Rows are points. Each copy is the shape, with its points in the same order, stretched, turned, moved and blurred by noise. Say if it was mirrored as well.

Shape (6 x 2)
[[ 30 -33]
 [-26 -33]
 [  6  64]
 [-21 -42]
 [-19  16]
 [-28 -30]]
Copy 1 (6 x 2)
[[ 38  44]
 [-30  43]
 [  2 -61]
 [-23  54]
 [-26 -11]
 [-34  38]]
Copy 1 is: mirrored
Copy 2 (6 x 2)
[[-14 -55]
 [-32  -1]
 [ 28   9]
 [-39 -10]
 [ -7  14]
 [-35   6]]
Copy 2 is: only turned
Copy 3 (6 x 2)
[[-35  16]
 [  5  42]
 [ 26 -35]
 [ -4  44]
 [ 22   9]
 [  7  41]]
Copy 3 is: only turned
Copy 4 (6 x 2)
[[ 29 -16]
 [ -4 -48]
 [-31  95]
 [  7 -59]
 [-20  12]
 [ -3 -49]]
Copy 4 is: only turned

Shape (9 x 4)
[[-78  -3 -17  26]
 [  9  -9  30 -79]
 [-18  17   2  -8]
 [ 40 -11  25  43]
 [  4  -6 -35  34]
 [-17 -26 -46 -42]
 [ -6  11  40  14]
 [ 18  -1 -45  -8]
 [-13  15  15 -24]]
Copy 1 (9 x 4)
[[ 55 -57   4 -29]
 [-22  32  30 -42]
 [ 20  -8  25   5]
 [ 34  28 -21  42]
 [  4 -19 -24  35]
 [-29 -20 -24 -31]
 [ 40   4  21   5]
 [-26  -8 -13  23]
 [ 10  -2  32  -4]]
Copy 1 is: only turned
Copy 2 (9 x 4)
[[-31 -80  51  37]
 [  0 -13 -95  27]
 [-18 -27  -3  12]
 [ 52  31  48 -27]
 [  2   9  74  10]
 [-20 -17  -9  69]
 [ 13 -17   7 -18]
 [-17  21  24  30]
 [-13 -25 -26   5]]
Copy 2 is: only turned
Copy 3 (9 x 4)
[[ 16 -37 -20 -37]
 [-23 -26  67  63]
 [  8  -5   9 -10]
 [-20  45 -45 -12]
 [ 27  18 -42 -11]
 [ 32 -29  14  54]
 [-20   9  -2 -24]
 [ 37  17  -5  36]
 [  2 -11  29  11]]
Copy 3 is: only turned
Copy 4 (9 x 4)
[[-60  -6  18 -57]
 [ 47  29 -49 -28]
 [ -6  -2  22 -34]
 [ -7 -50  -9  31]
 [-39   0   6  24]
 [-16  56 -45  -4]
 [  0 -41  18 -28]
 [-10  33  -6  22]
 [  7   1   9 -40]]
Copy 4 is: only turned

Shape (10 x 6)
[[ 29 -20 -36 -35  33  43]
 [ 20  -7  21   9 -30  10]
 [ 35  33 -48 -33  34 -43]
 [  2  18  21 -29  44  -4]
 [  3 -27  21  35  36  -9]
 [ 47  31  18   5 -51   1]
 [ 18  38 -34  32 -25  17]
 [-24  22  27 -22 -27   9]
 [ 19 -33  17  -6 -23  -5]
 [-32   9 -55  10  32  19]]
Copy 1 (10 x 6)
[[-25  20  16 -62 -28 -44]
 [ -7  41  24  26   9  18]
 [-33 -58  40 -59  47  14]
 [-14   8   3 -39   5  47]
 [-38   9  -2   3 -55  28]
 [ 15  27  57  48  52  34]
 [ 16 -55  38  35  15   5]
 [ 11  28 -14  10  39  32]
 [-33  61  13   6  14   0]
 [-25 -79 -28 -35 -33 -26]]
Copy 1 is: only turned
Copy 2 (10 x 6)
[[ 62   0  30   2   3 -13]
 [-28  -2 -18   2 -12  31]
 [ -3  26  24   8  19 -51]
 [  7  19 -20  27  42 -21]
 [ 29  28 -23  44 -16  -6]
 [-68 -16  -1   5  -5  27]
 [-13 -61  13   8 -48  -2]
 [-35 -21 -37 -16  14  13]
 [-27  23 -16 -11   1  28]
 [ 66 -49   2  -3 -33 -36]]
Copy 2 is: mirrored
Copy 3 (10 x 6)
[[-65  -5 -32  16  24  65]
 [-30  -3   1  -6 -48 -20]
 [-32   9  51 -25  33   8]
 [ 18  25 -24 -49  31   4]
 [-11  56  -6 -13  31 -47]
 [-37 -22  36 -26 -95 -18]
 [-19  -9  66  33 -42  20]
 [ 22 -20 -26 -31 -25   1]
 [-53  -2 -21 -15 -16 -40]
 [  7  13  23  49  58  42]]
Copy 3 is: only turned
Copy 4 (10 x 6)
[[ 58 -41  -3  -5  34   7]
 [-22 -20  -2  -2 -27  -9]
 [ -1  39   9 -34  50   2]
 [  0  -1   3  -4 -27  74]
 [ -6 -15   5  53 -35  56]
 [-42 -16  17 -32  -6 -33]
 [ 12   5  42 -18  20 -68]
 [-21  18 -12 -36 -49   4]
 [-23 -11 -27   5 -21   2]
 [ 61  35  19  -1  11 -20]]
Copy 4 is: only turned
